Each row is a point. To make a cloud, some directions were put in groups of two or more. Within a group, all points are equally far from the middle, so they leave a hole (a ring in 2 directions, a hollow ball in 3). The other directions are filled evenly. Then the cloud was stretched, turned, moved and blurred a little. Count the holes, and give their numbers of directions, smallest first.

Cloud:
[[ -4.2  -5.8]
 [-28.1   4.4]
 [-32.4  18.3]
 [  3.3  17.8]
 [ -0.3  12.7]
 [-34.0   8.2]
 [  7.5  22.4]
 [ 23.6  -6.5]
 [  3.2  -1.7]
 [-32.0   7.1]
 [ 10.7  30.6]
 [ 22.9  -9.2]
 [  4.7 -17.8]]
Holes: 0

Cloud, 19 rows:
[[ -0.2   6.4  20.2]
 [ -8.3 -24.1   0.0]
 [  6.2   4.5 -19.1]
 [-19.9   9.5   1.4]
 [-11.8  25.4  29.5]
 [ -4.3  17.9  27.9]
 [-21.9  22.2  26.0]
 [ -1.2  23.1  16.5]
 [  8.6  -8.0  19.3]
 [-28.9  37.0  10.8]
 [-29.9 -13.1  21.6]
 [ 25.6  -5.3   8.0]
 [  6.0 -13.0 -20.8]
 [  6.9 -14.8  19.0]
 [ 30.3  -5.3  16.0]
 [  3.0  14.1  21.7]
 [ 24.8  10.0  17.9]
 [  2.1 -31.5  -7.2]
 [  3.0 -17.7  -8.7]]
Holes: 0

Cloud, 20 rows:
[[ -1.9  -9.0 -29.0]
 [  5.9 -13.4  15.9]
 [-28.5 -11.5  12.0]
 [  5.1  -4.3  20.0]
 [ -3.5  18.5  11.7]
 [-17.2 -11.4  12.9]
 [ -7.6  11.4  16.4]
 [  5.2  30.0  15.8]
 [-20.9 -11.5  16.5]
 [ 10.4  32.1  15.8]
 [-36.8   7.8  13.6]
 [-33.8  13.8  16.1]
 [ -8.3 -16.3 -12.8]
 [-43.1  21.7  20.9]
 [-13.8  23.1  -1.3]
 [ -9.5  -1.2   0.9]
 [-22.7  20.6   4.1]
 [-25.5   2.7  26.3]
 [  2.4 -13.7  -1.2]
 [ -0.4 -22.2  27.8]]
Holes: 0

Cloud (27 x 4):
[[-16.2   8.5  32.8  13.2]
 [-22.2 -30.8  17.2 -11.5]
 [ -4.3  12.3 -22.1 -15.8]
 [-28.4   1.1  -3.4 -29.2]
 [-19.9  -6.9 -19.0 -22.9]
 [ -4.0 -22.1   3.9  22.9]
 [ -8.0  -5.0   0.6  29.1]
 [ 17.0  20.5  10.7 -13.0]
 [ 24.3  -4.1   2.0 -21.3]
 [-15.5 -16.3  -8.9 -32.3]
 [-22.5 -24.1  25.2   7.4]
 [-16.4  26.5  -1.1   6.1]
 [-18.8   2.2  -4.0 -35.9]
 [ -9.1 -25.7  23.0 -25.7]
 [ 20.5 -21.3  -4.0  -3.3]
 [ -0.6 -19.4 -22.7  -6.6]
 [-27.9  -8.0 -15.1 -18.7]
 [ 19.9   2.0   2.5 -27.5]
 [  9.6  15.4 -11.1  10.3]
 [  5.0  -7.8  38.9  -8.5]
 [ 11.7 -27.4  -1.7 -20.4]
 [  7.7  25.0  19.1  -8.6]
 [-32.9  -2.4   4.6  16.3]
 [ 25.2   9.3   7.8  -3.0]
 [ 17.6 -23.3  18.7 -14.1]
 [ 11.9  -4.3  19.1  22.0]
 [  5.5 -27.0 -14.2  -3.9]]
Holes: 1 (4)

Cloud (27 x 4):
[[-15.8  25.0  -3.5   7.6]
 [ 12.3  27.8   3.4 -11.6]
 [ 30.5  -0.6  18.3 -16.5]
 [-16.0  18.3   2.3 -27.5]
 [-22.9  11.4 -14.5  -2.5]
 [ 40.2  20.9  14.8  -3.4]
 [ -2.0 -10.5  22.2  20.0]
 [ 17.0 -17.5  26.3 -12.5]
 [-11.1  -6.0 -17.9  13.5]
 [ 12.6  -9.9  37.5 -17.2]
 [ 14.3 -12.4  -8.0 -14.6]
 [ 15.4  -9.6  30.8 -24.2]
 [ 30.6 -12.3  -2.0  -5.8]
 [ 17.7  -7.5 -23.9  10.5]
 [ 17.5 -19.0   2.0 -10.1]
 [ -8.0   8.1 -12.3 -21.9]
 [ 12.3   0.1 -14.4 -16.6]
 [ 12.5  14.3  26.8  25.1]
 [  5.2  30.5  18.3  10.1]
 [ 19.4 -12.3   9.3 -22.3]
 [-13.3  20.0 -10.7  18.6]
 [  0.9 -18.7 -10.0   6.4]
 [ 30.5  -3.2 -17.3  -2.4]
 [  9.8 -13.5  37.6 -16.8]
 [ 31.5  -3.8  15.0  37.4]
 [ 20.5  -7.2  34.6  -6.5]
 [ -8.2  10.2 -23.1   8.8]]
Holes: 1 (3)

Cloud:
[[-35.9   8.6  -8.7  -8.9   8.4  14.1]
 [  3.3   6.5 -19.6  29.2 -12.6   5.1]
 [  3.5  34.9 -12.4  -5.7   4.2 -28.2]
 [ 15.0  19.1  26.3  12.6 -16.6   2.2]
 [ 10.3   9.8  17.1   2.5  -1.6  41.2]
 [ 15.5  -3.0 -11.8  13.1  14.5 -30.5]
 [ -8.2  -1.7 -13.7 -33.3   3.2   9.9]
 [  2.5  20.3 -14.1   6.6 -26.0  13.2]
 [ -4.4  19.0 -15.3  23.0  28.8 -12.2]
 [ 35.9 -20.1  -1.9  -3.6   7.0  14.8]
 [ -7.8  21.4   5.4 -11.0 -14.7  33.7]
 [ 18.2   7.5  -3.2   9.4  31.0  25.9]
 [ -8.0  25.1 -28.1   3.9  19.6   8.1]
 [ 13.7  22.1 -10.3  -3.2 -22.5  17.7]
 [-11.6   1.2  17.5   5.7  21.1  32.7]
 [  0.4 -14.8  27.6   3.3  -6.1 -10.0]
 [ -7.7  11.2  37.8   7.8  -4.0  -6.6]
 [ 11.5  14.0 -24.1  12.3 -16.3 -13.3]
 [  7.7  20.1 -12.1 -14.9  -1.6 -37.4]
 [ 19.4  15.9  -5.7 -34.3  15.4   7.0]
 [-11.6  15.8  37.1   3.4   6.5  -4.6]
 [ 23.7  17.8 -12.4  -7.8 -23.5  -2.2]
 [-12.3  12.0  16.4  -9.3 -37.4   4.9]
 [-20.2  16.4  -3.8  24.1  27.1   2.5]
 [ 24.4 -21.5   0.9 -14.6  20.2  21.1]
 [ 23.4   5.2  13.6 -25.8 -18.1 -22.4]
 [  3.0  21.9 -21.7  10.1   4.2 -32.0]
 [ -9.5  -8.9 -16.2 -25.3  -5.4  13.0]
 [ 13.2 -22.6 -23.1  -4.1  19.1  14.2]
 [ 11.6  -6.3 -21.3  -0.9  39.7   3.1]
 [ -0.1  33.4  25.5   0.4  11.9   0.1]
 [ 31.3  -6.1   0.2  13.4   5.4 -16.4]
 [-32.9   5.8   3.7  15.6   1.9 -19.0]
 [  6.1   0.7 -14.3  22.8  16.2  33.0]
 [ 19.0   4.5  -7.4  10.6  30.8  26.2]
 [-13.3  15.4  32.0   6.0  16.2   1.8]
 [ 16.0  -3.3 -18.4  24.6   6.5  25.4]
 [-33.7  17.4   5.2 -18.9   2.5 -16.3]
 [  0.9 -16.2  14.9 -17.4  25.5  20.1]
 [  2.5  17.4  -7.6 -23.0   2.5 -37.1]
 [ 15.7  11.4   7.9   5.9  17.8  35.8]
 [  7.5  -5.9   8.8 -34.1 -20.6  14.2]
 [ 34.1  -9.6  -7.1  16.7   1.7   3.9]
 [-27.0  22.2  17.4 -26.2   3.2  -0.5]
 [ -9.1   3.6 -23.0 -20.6  24.2 -14.1]
 [  4.6   6.3  25.4  -2.7 -19.6  34.4]
 [-12.5  -1.7 -12.4  -6.9  17.5 -33.0]
 [ 21.6  12.4   6.3  14.2  22.7 -18.9]
 [-33.5   1.0 -10.7 -10.3  10.7  13.5]
 [ 28.9  23.4  15.2  -6.9   0.1 -21.8]
 [ 37.8  11.8  12.7  -5.9 -11.5 -10.8]]
Holes: 3 (2, 2, 2)

Cloud:
[[ -3.9   1.5 -30.2  16.0 -35.4   9.8]
 [-17.3  24.9 -18.7  -7.8 -23.2 -14.0]
 [ 23.9  -8.6  19.4  12.4  -2.1 -12.4]
 [-19.1  -1.4 -39.3   3.5 -13.3 -11.7]
 [ -8.4  18.3  15.8  28.4  -4.9  12.3]
 [-29.3   2.2 -24.2   1.7 -27.3   8.4]
 [-28.4 -17.7  14.4 -11.8  17.1  -9.6]
 [-10.3 -19.9  15.0   1.4  -4.1 -35.0]
 [ 15.7  23.4   0.7  -2.0 -23.4 -12.3]
 [  8.2   5.6  14.8  -1.8 -10.4 -33.2]
 [  6.1  -5.5  16.3   4.7  16.9 -26.5]
 [-20.9  25.9 -23.8  -7.5 -13.9 -10.6]
 [ 17.9 -10.6  17.6  25.1 -25.8  -4.2]
 [-21.7 -37.8  18.2   4.2  -2.7  -4.6]
 [ 13.8 -13.7 -14.1  -6.1   2.6  21.1]
 [-14.3 -29.6  23.2  13.7 -20.2 -13.8]
 [-19.6  -6.1 -30.4   9.0 -17.8  20.1]
 [ 16.7  -0.9  -1.3  25.2 -37.3  -1.8]
 [  1.2 -28.0  -9.2  -8.5 -25.2 -17.0]
 [-11.8  27.3  12.7  26.3   2.9 -10.0]
 [-41.0   2.6 -19.3  -0.2  -5.6   4.4]
 [-20.6   9.6   4.6  12.3  28.6  -7.8]
 [  1.4  -4.7   4.1  28.1  21.9   3.6]
 [ -3.2   7.1   3.7  24.2  25.6  -6.2]
 [  6.2   8.0  -9.3  41.3  -3.7   0.3]
 [-18.0  18.6  -6.1 -16.1 -27.5 -10.5]
 [ 13.8 -33.0  -8.1   4.8 -23.4  -8.1]
 [ 21.3  -5.4   6.1  22.0 -33.3  -4.4]
 [ 18.7  13.3  -4.5   3.3 -32.5  11.0]
 [  2.9  -7.3 -37.8  21.8 -16.3   4.4]
 [-19.7  -7.3  16.8  -8.1  25.8  -8.7]
 [  3.0  -3.7  31.4  -3.5  -1.9  15.0]
 [-15.2   2.6  -7.6  21.9  -9.0  30.4]
 [  1.6  -5.6  28.1   5.1 -15.5  22.3]
 [-22.1 -13.0   5.6 -17.9 -31.0   1.2]
 [ -1.3   1.9  -0.3 -20.1 -22.2 -24.2]
 [ -7.0 -12.0  -6.0 -27.1 -10.5 -17.5]
 [ 20.1   2.1  20.0   6.3  -5.2 -20.6]
 [-38.7   9.9  13.6  13.1 -11.8 -13.7]
 [ -7.8 -30.8  19.5  15.7 -21.8 -15.7]
 [ -6.8 -35.6  22.5   8.3  -8.2  15.7]
 [-32.5  -8.0  11.7  15.4 -27.5   7.8]
 [-35.5 -22.4   0.1   5.1  14.6  -6.2]
 [ -4.5  -2.4   5.6  40.6 -25.2   2.2]
 [  1.8 -31.3 -17.4  23.5  -3.0 -10.9]
 [ 13.5 -24.2  19.3  22.8 -20.8  -4.9]
 [  8.3 -35.7  10.9  20.1 -13.6  -8.5]
 [  3.4  -0.1 -19.4  39.4 -17.4  -1.5]
 [  9.8 -30.5 -24.2  10.4  -9.5  -4.8]
 [ 13.9 -33.1   7.4  18.1 -16.2  -8.8]]
Holes: 3 (2, 2, 2)

Cloud (86 x 8):
[[ 27.5 -25.4 -13.6 -23.8   4.9  16.1  20.5   6.8]
 [ -8.3  26.0 -14.6  18.6 -14.7  14.4  12.7  16.3]
 [  1.9  32.8 -22.8  -9.3 -17.7  -8.2  -4.2  -3.9]
 [ 11.5   6.1  -4.1  14.7  17.7  -1.6  17.3 -21.3]
 [  7.3 -16.6 -14.9 -14.1 -42.7   4.1  15.1  -6.0]
 [ 13.9   7.0  24.9   4.6 -15.1  30.1  -0.5  -0.3]
 [ -0.3 -17.9   8.9 -37.1 -19.4  17.3  -5.6   9.2]
 [  3.2  -3.2  -2.6 -32.9  19.1  16.6  18.7  20.0]
 [ -5.4   0.7  31.4  -7.1  -9.8   9.9 -14.5  14.3]
 [  7.3  25.3   4.9  23.0 -19.2   4.7 -19.6  10.6]
 [  2.1  11.3 -23.6 -30.9  10.9  11.3  14.1   2.2]
 [-25.1 -27.3  -9.3 -14.8   5.3  10.3   0.5   7.0]
 [ 22.9 -14.2  -2.4   0.9 -21.1  -6.5  10.0 -35.3]
 [  8.4  18.0 -25.5 -19.8  13.6  15.7  10.4 -12.3]
 [ 40.7   5.7  -5.3  -3.6  17.8 -19.8   9.3  19.0]
 [ -6.4 -14.9 -27.3  -3.2  -6.6  21.6 -18.2  -7.4]
 [-18.6   0.0 -12.8  -2.6 -10.6  11.9  35.1  30.1]
 [ -9.8   3.3   4.2  -5.0  -7.0 -11.3  42.5   0.4]
 [ 24.2  -1.0 -10.4   5.5  -9.2 -10.8  31.7  37.5]
 [ 18.3  18.0   1.3  10.0 -24.4  39.7  14.4  24.5]
 [  1.6 -15.2  -0.8  14.5 -39.1   0.3  -3.8  29.5]
 [ -2.9 -17.9  -5.8 -10.2  -5.3 -25.5  24.2 -16.2]
 [-17.0 -17.1  11.8   9.4 -25.8 -30.4  -9.4  11.0]
 [  8.7  15.5  13.2 -34.0 -16.0 -28.8   2.9 -16.0]
 [ 13.4 -14.0 -27.3  -6.2 -32.8 -10.2   6.3  -2.8]
 [ 14.7  17.9   8.9  21.5  19.8  -2.0   6.9  -3.7]
 [-14.0   4.4  14.2 -20.3  26.1  -0.8   3.0  19.9]
 [ 26.0   3.0  10.0  -0.8   5.0 -18.2  22.6  41.4]
 [ 18.3  13.9   2.3  -1.3 -16.5  45.1  -1.4  31.0]
 [ 21.3 -17.4   6.0 -24.4 -15.4 -35.6  -6.3 -11.6]
 [ -3.9  -5.1  14.1  10.0  -2.5   5.4  42.2  16.4]
 [ -9.3   4.6  -2.6 -35.1  12.6  15.9  14.7  18.4]
 [ 11.9  -7.9  -1.1 -17.7 -47.5   9.7  18.3  -7.7]
 [  9.0  12.1  20.4   7.8  -7.9 -14.2  36.2   8.9]
 [ 22.5  15.7  -8.3  19.7  11.8  24.2   3.1  35.6]
 [-11.3 -10.8 -16.3   4.2 -21.0 -28.2 -18.4   4.0]
 [ -3.5 -23.2 -14.5  11.3  -5.0  39.6 -10.0  15.8]
 [ 35.2 -10.9  -3.9  20.8 -25.1  22.3 -11.7  21.3]
 [  4.0 -18.8  -3.5  -3.8  26.3  11.4  -7.3  -5.8]
 [ 29.3 -12.8  -2.0  13.2  -9.0 -30.8   6.9 -16.4]
 [ -1.5   8.6 -17.0 -33.7 -26.9   8.3 -13.6  -0.7]
 [ 18.1 -28.0  -9.6   6.7 -27.0  23.2  28.0  20.0]
 [ 26.5 -18.9  -9.7 -18.8  11.0  -3.9  16.2 -15.8]
 [ 33.7  -2.3   6.8 -19.6  -9.1 -19.1 -20.5 -25.1]
 [  2.9  -5.9   0.5  36.1  11.5  -3.8   0.1  29.3]
 [-20.3   8.4  -1.3 -19.8  -5.9  23.3  18.4  31.7]
 [ 24.6 -14.9 -10.8  11.6 -11.2  22.5   4.7 -28.8]
 [ 19.5 -16.8  -1.0  -9.8  25.3 -19.1  -8.8  25.9]
 [ -0.4 -25.1  -2.9 -19.4 -34.6  20.4   4.8  26.2]
 [ 10.7 -17.4  -1.6 -20.6  11.0 -38.8   9.3   3.1]
 [-24.1 -22.5 -19.3  -5.0  -3.8  16.5  -2.9   0.7]
 [ -8.8  18.9  16.0   8.8 -20.0  17.7  14.5  -8.3]
 [ 22.9  20.2  26.1  12.9 -19.0  -8.9  14.0   2.3]
 [ 22.0  14.0 -16.3  -7.6   8.8 -35.6  10.0   5.4]
 [-10.7   9.6   2.3 -19.7 -30.3  19.6  18.5  25.0]
 [  0.3  12.4   2.6  13.0 -11.8  -4.2  21.7  46.8]
 [ -2.4   9.6  24.3 -23.3   5.9   6.8 -14.8  10.9]
 [  2.2  23.2 -16.0 -27.1 -18.3  10.5  -1.3 -24.2]
 [-12.1   5.3  23.8   2.9  18.7   2.4   7.4  31.0]
 [ -2.5  10.6 -21.4 -10.7  18.5 -19.6  -7.2  21.3]
 [ 36.0  26.8   2.2 -19.8  -7.5 -26.8  -8.4  -5.5]
 [ 44.8   1.5 -22.6  -3.4 -26.5  24.6  -9.5 -19.7]
 [ 13.6  17.1  10.5  -3.3  -1.9  34.1  -9.3 -14.3]
 [ 14.2 -22.8 -29.0 -25.5  -3.3   7.6  -1.3  11.0]
 [ -1.4 -31.0  19.3  -3.6 -14.6 -25.2   4.4  29.0]
 [-16.8 -13.3  -0.6 -23.9  13.7 -25.3  17.5   4.9]
 [ 33.8 -21.3   2.3   8.6 -13.3  26.1   9.4 -13.4]
 [  7.5  -2.1   7.7  28.1  22.2  -1.6   0.1  28.4]
 [ 40.2 -15.1  -7.0  -3.5  13.2 -20.2  -2.4  16.1]
 [-16.1   2.9   5.8  -5.5 -37.1   7.2   4.3 -19.0]
 [-22.7   6.9   0.4  13.3   7.9  15.7  22.2   0.6]
 [ 42.8  18.0   3.1   5.6 -21.1  21.3  -4.1  24.8]
 [  3.7  20.1 -21.4   2.4 -19.5   1.0  32.1   7.5]
 [ 29.7  24.0  -4.9  11.6 -40.9  -0.1   6.3   2.9]
 [ 10.5   8.4  14.0 -40.6  -8.7   3.6  19.2   8.2]
 [  9.9  26.4  10.9   5.0   7.8  11.8  -3.9 -19.6]
 [  4.4  18.2 -19.3  30.4  -5.1  11.3  17.6  16.6]
 [ 19.4  11.4  -8.3 -24.2  -6.1  12.2  17.9  41.2]
 [ -2.4  25.5   0.1  13.1  17.9  -4.4 -16.4  18.3]
 [  1.7 -28.7   3.4 -22.6 -28.3  23.4   6.3  21.7]
 [-22.1  14.4  -1.4   5.0  -4.0   6.9  27.4  -6.0]
 [ 37.6  16.8 -24.9   1.7  -5.1  13.7  30.2   3.9]
 [ -3.8 -19.9   5.7  19.8 -19.2  11.9   6.6 -14.6]
 [ 10.9 -11.7 -37.0  -5.4   0.6  11.4 -13.4  -8.1]
 [ 23.1  -8.3  -1.1 -18.0  16.8 -25.5  19.9  -4.9]
 [-20.0   8.7  11.9 -24.5  -8.6  -8.8  29.2  10.1]]
Holes: 3 (2, 2, 4)
